Each row is a point. A path goes straight from each point to the next, and from the last back to the first. The post is the endless flat space through its rows: a point in 2 columns, a line in 3, a plane in 4, and so on, so that a path can go around it. How many times does the path go around the post? Going back the other way cancels.

Post (1 x 2)
[[15  8]]
Path (21 x 2)
[[-29  45]
 [-20   0]
 [ 11 -33]
 [ 29  -5]
 [ 68  41]
 [ 15  30]
 [-46  41]
 [-31 -11]
 [-51  13]
 [-10  21]
 [-14  -7]
 [ 16 -35]
 [ 79 -19]
 [ 35  30]
 [ 31  30]
 [  1  40]
 [-44  25]
 [ -7 -16]
 [ 34 -13]
 [ 39   3]
 [ 30  37]]
Times around: 3

Post (2 x 3)
[[-28  29   6]
 [ 26  16 -39]]
Path (6 x 3)
[[-45 -22  31]
 [ 42  21   2]
 [ 10  49  -4]
 [-30  51 -56]
 [ -4  37 -25]
 [-10   8 -50]]
Times around: 1

Post (5 x 6)
[[  9  23   4   7  30 -49]
 [-14  23 -30 -48 -13 -33]
 [  0  18  63  10  18 -73]
 [ 26 -48   2 -11 -68  15]
 [-13  11  16 -24 -17  59]]
Path (20 x 6)
[[-52  31   7   2   3  -3]
 [-20   6  30 -15   7  -8]
 [  0  -7  19   0  26  13]
 [-36  61 -19 -78  20  21]
 [ 14  33  24   0  18  15]
 [ -2  58  21  13   9  53]
 [ 22  23  25 -24 -29   1]
 [  3   6  -3  22 -40 -19]
 [  6 -42   9 -11 -72 -20]
 [-21 -19   0 -29 -15   2]
 [ 73 -49 -66  25  15 -19]
 [-18  59   5 -54  30 -49]
 [ 17  31  26 -15  -3 -34]
 [ 29 -19 -28 -13 -79 -47]
 [-50   8  -9 -19 -68 -17]
 [-14   7  30  -8  15 -83]
 [-14  -2  57 -30  -9 -28]
 [ 27  20  23 -26   5 -51]
 [ 33  10  42  26   2  -7]
 [-11   6  25   7 -60  27]]
Times around: 3

Post (7 x 8)
[[ 51  -6  23  35   3  22 -34  -2]
 [ -6 -30 -58 -14  46  13  39  55]
 [ 47   5   0 -14   6  27  -4  40]
 [ -7   0   3 -13 -56 -24  30   6]
 [ 58   4  45  12  -5  64 -36 -34]
 [ 33  13 -31  -5 -44 -21   5 -25]
 [ -5  -2 -26 -45  32 -26   9  33]]
Path (14 x 8)
[[  9 -14  32  21   2  29  45  -6]
 [ -9  26  58 -12   2 -22  -8   4]
 [ 20 -18  50  15 -24  15  28 -29]
 [ 39 -62 -44  22 -16   8  21 -24]
 [ 75 -12 -21 -33 -49  18 -24  27]
 [ 14 -22  11  14  23  30 -13  64]
 [ -1   5 -17 -11  -5  -6   7   1]
 [ 44  27   0  33 -14  -6  30  15]
 [ 11  21  33 -45  10 -34   0   3]
 [ -7  32  18  -2 -17  -6  31  81]
 [  3  22 -34  15 -54  18  20  49]
 [ 41  40  15 -73 -20 -11 -78 -29]
 [ 61 -34 -54 -16  13   3   4  83]
 [100   4 -40 -33  13 -26 -11   7]]
Times around: 0

Post (8 x 9)
[[ 24 -16  33  -8  18 -34 -36 -29   8]
 [-19 -19 -27 -18 -11  13  45   4 -28]
 [ 19 -46  33  25 -26  -9 -13 -18 -22]
 [  4 -42  52  24  42  -7 -20   3  20]
 [ -5  19 -38  28 -28   6  -2  28 -52]
 [ -6  -3 -51  -3  -8  43 -14  -2 -25]
 [ 13 -18  17  23   0 -21  -3 -38  33]
 [ 28  12 -33  -6 -27  33  16  27 -18]]
Path (30 x 9)
[[  -2   61  -30   42   21   -9   -7   11  -11]
 [  28   29   19  -18  -60   -6  -21  -58   -5]
 [  13   10  -13   17  -19   30    4   16   45]
 [ -32  -22   32   29  -37   23   13  -16    6]
 [  27   28    7  -37   36   27    4   37    0]
 [  80  -25   43   25  -58  -48   13  -34  -63]
 [  59   28   38   73  -57  -57   -1    0  -39]
 [  56    3   11  -47  -70   22   21  -40  -26]
 [   7   27  -13  -10  -57   10  -22  -23   -5]
 [   8  -35    0    4   -1    6    4   40   -1]
 [  -1  -32  -59   14   19   28  -50    2  -41]
 [  22   25  -33  -24   45  -20  -66   -8  -42]
 [   6  -35  -29  -10    9  -22  -36  -13  -23]
 [  10  -35  -14   29   -4  -24   -3   16   17]
 [   6  -72   26   20   19  -44   -1  -51  -15]
 [  23  -13   18    1   64   11  -25  -48   28]
 [  54   23    8  -53  -29   39   37  -33   43]
 [  30    6   15  -49  -16  -12  -41  -26   -8]
 [ -28   -1  -55  -25    8   25    2   -6   26]
 [ -26    4    3   50  -69   22  -30   -1  -33]
 [  54   34   60  -13  -89  -50   -1  -35  -47]
 [  18   -4  -32   31  -73   27   10    7  -13]
 [ -61  -51  -10    1   53    7   64   68   -5]
 [ -18  -49  -32   23   45   16   -8  -36   18]
 [  40   29  -13   78  -33  -16 -100  -60  -19]
 [ -35   34    9  -19   45   -1  -57   -2  -43]
 [ -32  -14   10    8  -33   22    9   25  -19]
 [ -15   -3  -11   16    1  -11  -19   20   -9]
 [   4  -33    1   43    2   -6   45   19   19]
 [  10  -25  -27   -6   27    0  -47  -58  -37]]
Times around: 3

Post (11 x 12)
[[ 47 -26  35  22  -8   7  10  14 -22  39 -27 -57]
 [  7 -36 -37  -9   7  -4 -21   2  18  15   9  20]
 [ 14  14  15  41  30 -13  -1  27 -10  78 -16 -65]
 [ 26 -11  10   0   0 -21  12  -9 -31 -13   3 -87]
 [ 17   7 -54  11  -2 -11 -10  21 -17 -54  24  24]
 [  8  39 -13   0  -8 -34 -39  -4 -14 -36 -14  49]
 [  1  54  20 -22  19 -34  30  43  33  14  -5  -4]
 [ 43 -17 -11  42 -43  -8  23 -11  37  72 -22  -5]
 [-21  39 -11 -23  19 -24  11   0 -33   3  -5  36]
 [-27  30 -26  -9 -33 -16 -19  11 -19 -24   0  39]
 [ 12 -18  17  18  11 -52  24  23 -30  -2   8 -31]]
Path (23 x 12)
[[ 48   9 -51   9 -47 -32  25  12  30 -13  51 -24]
 [-24 -17   8  21 -22 -36   2  -8 -14  42  15  16]
 [-32 -19 -41  37  43 -46  27 -14  10  59  21 -24]
 [ 29  20 -16  48 -21 -18 -54  19   9  11 -61   5]
 [ 32  56 -48  49 -22 -60  36  -4  13  72   5  27]
 [ 52  -9  35   4 -48  -8  29  13  48  21  10 -20]
 [  9  -3   0  29  -2  56 -17  45 -11  26  -2 -42]
 [ 15   5  26   5 -10 -35   0   7   5  -4  13 -14]
 [ 46   9  53   3 -49 -70  42  -3 -22 -16 -16   5]
 [ 37 -36  14  10   0 -25  13  -5  -6  93 -66 -12]
 [ 31 -35 -20  52  34 -32  -2 -25  30  55 -27  -9]
 [  3 -34 -26  50  17  21 -47   5 -72 -38   6 -88]
 [ 40   7  24 -21 -24 -35  67   7  65  32 -46  24]
 [  2  26 -17   4  41 -58  64  43  18 -25  -4 -23]
 [-16  50  21  23 -19 -80 -22  -2  33 -36   4 -26]
 [ 21  72 -39  31   7   2  34 -11 -61 -12  19 -19]
 [  1  12 -44   1 -20   5  54  -9 -33 -49  44 -41]
 [  7  53  37  -7  -6 -55  -4  17   5 -10  20 -23]
 [-10   2   5  13  51  -9 -82  31 -41  41 -14  73]
 [-63  67 -40 -29   4  25 -19 -42  31  53   6  25]
 [ 62   7 -27   9   8   5  -8  -8  26 -27 -27 -14]
 [ 25   4 -20  66  -3 -26 -23  73  36 -25  28 -52]
 [ -5   6 -36  12  22  -6 -20  -3 -19  28  51  -4]]
Times around: 0
